Every row gives one point. The ring and each string are closed loops that go straight from each point to the next, and from the last back to the first. Before rounding, they use only three directions, however many columns there are. Count how often each string passes through the ring. Passing back the other way cancels.

Ring:
[-0.006 0.066 0.038]
[-0.016 0.071 0.030]
[-0.025 0.056 0.009]
[-0.029 0.027 -0.023]
[-0.029 -0.009 -0.056]
[-0.024 -0.041 -0.071]
[-0.019 -0.045 -0.054]
[-0.014 -0.029 -0.025]
[-0.006 0.009 0.011]
[-0.003 0.034 0.026]
String:
[-0.016 0.012 -0.034]
[-0.025 0.032 -0.033]
[-0.034 0.060 0.004]
[-0.032 0.067 0.027]
[-0.025 0.045 0.017]
[-0.014 0.024 -0.012]
[-0.010 0.069 0.013]
[-0.016 0.105 0.051]
[-0.026 0.077 0.047]
[-0.028 0.079 0.045]
[-0.032 0.089 0.042]
[-0.035 0.056 0.022]
[-0.022 0.024 -0.013]
[-0.022 0.015 -0.012]
[-0.031 0.007 -0.019]
[-0.021 0.001 -0.035]
[-0.017 -0.005 -0.043]
[-0.023 -0.002 -0.023]
[-0.030 -0.041 -0.052]
[-0.027 -0.083 -0.089]
[-0.021 -0.084 -0.093]
[-0.023 -0.070 -0.073]
[-0.016 -0.061 -0.080]
[-0.014 -0.048 -0.077]
[-0.023 -0.083 -0.103]
[-0.032 -0.062 -0.079]
[-0.026 -0.017 -0.041]
[-0.019 0.000 -0.034]
[-0.023 0.007 -0.020]
Times through: 2

Ring (9 x 8):
[-0.002 -0.020 -0.028 0.038 0.061 -0.019 -0.013 0.010]
[-0.015 -0.072 -0.013 0.066 0.094 -0.009 -0.014 0.000]
[-0.012 -0.087 -0.007 0.060 0.072 0.003 -0.015 -0.021]
[0.006 -0.066 -0.004 0.025 0.011 0.021 -0.020 -0.043]
[0.024 -0.025 0.004 -0.018 -0.037 0.038 -0.028 -0.042]
[0.042 0.036 0.010 -0.064 -0.071 0.047 -0.038 -0.019]
[0.043 0.063 -0.004 -0.066 -0.066 0.031 -0.034 -0.004]
[0.035 0.058 -0.021 -0.043 -0.042 0.009 -0.026 0.002]
[0.016 0.023 -0.032 0.002 0.011 -0.013 -0.017 0.006]
String:
[-0.001 -0.093 0.011 0.036 0.032 0.032 -0.023 -0.042]
[0.011 -0.048 0.028 -0.002 0.017 0.048 -0.035 -0.014]
[0.016 -0.015 -0.002 -0.004 0.001 0.021 -0.026 -0.014]
[0.026 -0.011 -0.015 -0.017 -0.048 0.022 -0.022 -0.047]
[0.041 0.007 0.004 -0.054 -0.091 0.050 -0.033 -0.054]
[0.041 0.017 0.044 -0.073 -0.061 0.079 -0.050 -0.012]
[0.026 0.001 0.018 -0.033 -0.019 0.044 -0.037 -0.007]
[0.021 -0.006 -0.007 -0.013 -0.019 0.021 -0.025 -0.022]
[0.034 -0.004 -0.023 -0.028 -0.083 0.023 -0.020 -0.067]
[0.033 -0.024 -0.009 -0.028 -0.084 0.038 -0.024 -0.076]
[0.019 -0.055 0.021 -0.011 -0.026 0.053 -0.032 -0.049]
[0.009 -0.041 0.017 0.004 0.024 0.035 -0.031 -0.010]
[0.009 -0.038 -0.010 0.016 0.013 0.012 -0.020 -0.025]
[-0.005 -0.079 -0.026 0.055 0.036 -0.005 -0.009 -0.045]
[-0.033 -0.134 -0.003 0.104 0.134 -0.005 -0.011 -0.013]
[-0.024 -0.094 0.010 0.075 0.131 0.005 -0.021 0.018]
[-0.001 -0.040 0.000 0.030 0.062 0.009 -0.023 0.007]
[0.002 -0.033 -0.016 0.030 0.043 -0.002 -0.017 -0.006]
[-0.009 -0.048 -0.044 0.063 0.064 -0.033 -0.003 -0.014]
[-0.022 -0.062 -0.038 0.087 0.118 -0.040 -0.003 0.012]
[-0.028 -0.068 -0.015 0.088 0.152 -0.026 -0.012 0.038]
[-0.013 -0.057 -0.045 0.073 0.077 -0.036 -0.002 -0.013]
[-0.001 -0.042 -0.031 0.043 0.041 -0.015 -0.010 -0.019]
[0.002 -0.036 0.001 0.023 0.051 0.013 -0.024 0.004]
[-0.020 -0.090 0.013 0.066 0.117 0.011 -0.022 0.012]
[-0.025 -0.127 -0.011 0.093 0.102 -0.005 -0.009 -0.031]
[-0.011 -0.109 -0.019 0.069 0.047 0.001 -0.008 -0.055]
Times through: 3
